Every row gives one point. To make a cloud, some directions were put in groups of two or more. Within a group, all points are equally far from the middle, so they leave a hole (a ring in 2 directions, a hollow ball in 3). The other directions are filled evenly. Then the cloud was stretched, turned, moved and blurred a little. How many holes are there, and how many directions does each take, smallest first?

Cloud, 21 rows:
[[ 25   9  72]
 [-21  12 -35]
 [ 42  42 -28]
 [-21  -6  38]
 [ 52  55  18]
 [-21 -16  28]
 [ -3  67  14]
 [ 55 -30   7]
 [-32   4  13]
 [ 41 -35 -18]
 [ 60 -17  -8]
 [ 20 -40 -24]
 [-17   1 -39]
 [ 15 -46 -10]
 [-14  15  54]
 [ 14 -21  58]
 [-21  18  45]
 [ 63  18 -11]
 [ 58  11  54]
 [ 48  53  -5]
 [ 59   9 -22]]
Holes: 1 (3)

Cloud:
[[  1 -21 -18 -16]
 [-21  54 -27   4]
 [ -8 -31  13  10]
 [ -4  50 -67  16]
 [-29  21  17 -12]
 [ 67 -16 -56  -6]
 [  6 -24  18  29]
 [ 63  -5  11  33]
 [ 51  43   9 -12]
 [ 38 -35 -35 -12]
 [ 20 -40 -33 -46]
 [ 44  56  16 -27]
 [ 13  12   3  65]
 [ 54 -74 -14 -10]
 [ 18  66  -3  20]
 [ 78  35 -15 -19]
 [ 63  13  23 -31]
 [ 37  16 -13  35]
 [ 16  43 -26  26]
 [ 24 -31 -46 -26]
 [ 32 -10   8 -72]
 [ 18   3 -32 -75]
 [ 41  30 -35  25]
 [-27  30 -73   5]
 [-26  28 -48  -2]
 [ 53  41 -47 -22]
 [ 28  26   5  -3]
 [-15  47 -33 -22]
 [-23 -17 -53 -34]]
Holes: 0

Cloud, 31 rows:
[[-51  40 -16 -35]
 [-13  -5  61  24]
 [ 33  21   1  58]
 [ 53 -44 -18  18]
 [ 12 -44  35 -17]
 [-11  58 -32  14]
 [-18   4  65  10]
 [-13  42 -52  10]
 [-53 -25   0  22]
 [-22  63  24 -12]
 [ 39 -14  23  51]
 [ 37  14 -22 -55]
 [ -8  14 -52  39]
 [-50 -16  -4 -49]
 [  1  13 -69   7]
 [-14   3  -4  64]
 [-61 -26   3   4]
 [-58  35  33 -12]
 [ 56  34  -5 -21]
 [-40 -41 -16  13]
 [ 18   8 -67 -25]
 [ 50 -31  13  37]
 [ 15  62  19 -12]
 [-45 -32   0 -37]
 [ -3 -10  48  45]
 [ 21 -14  38  48]
 [  9   9 -71  -7]
 [ -2  13 -13  64]
 [-65 -20   6  -4]
 [-53  43  -9 -29]
 [-55  -2  34  26]]
Holes: 2 (2, 2)
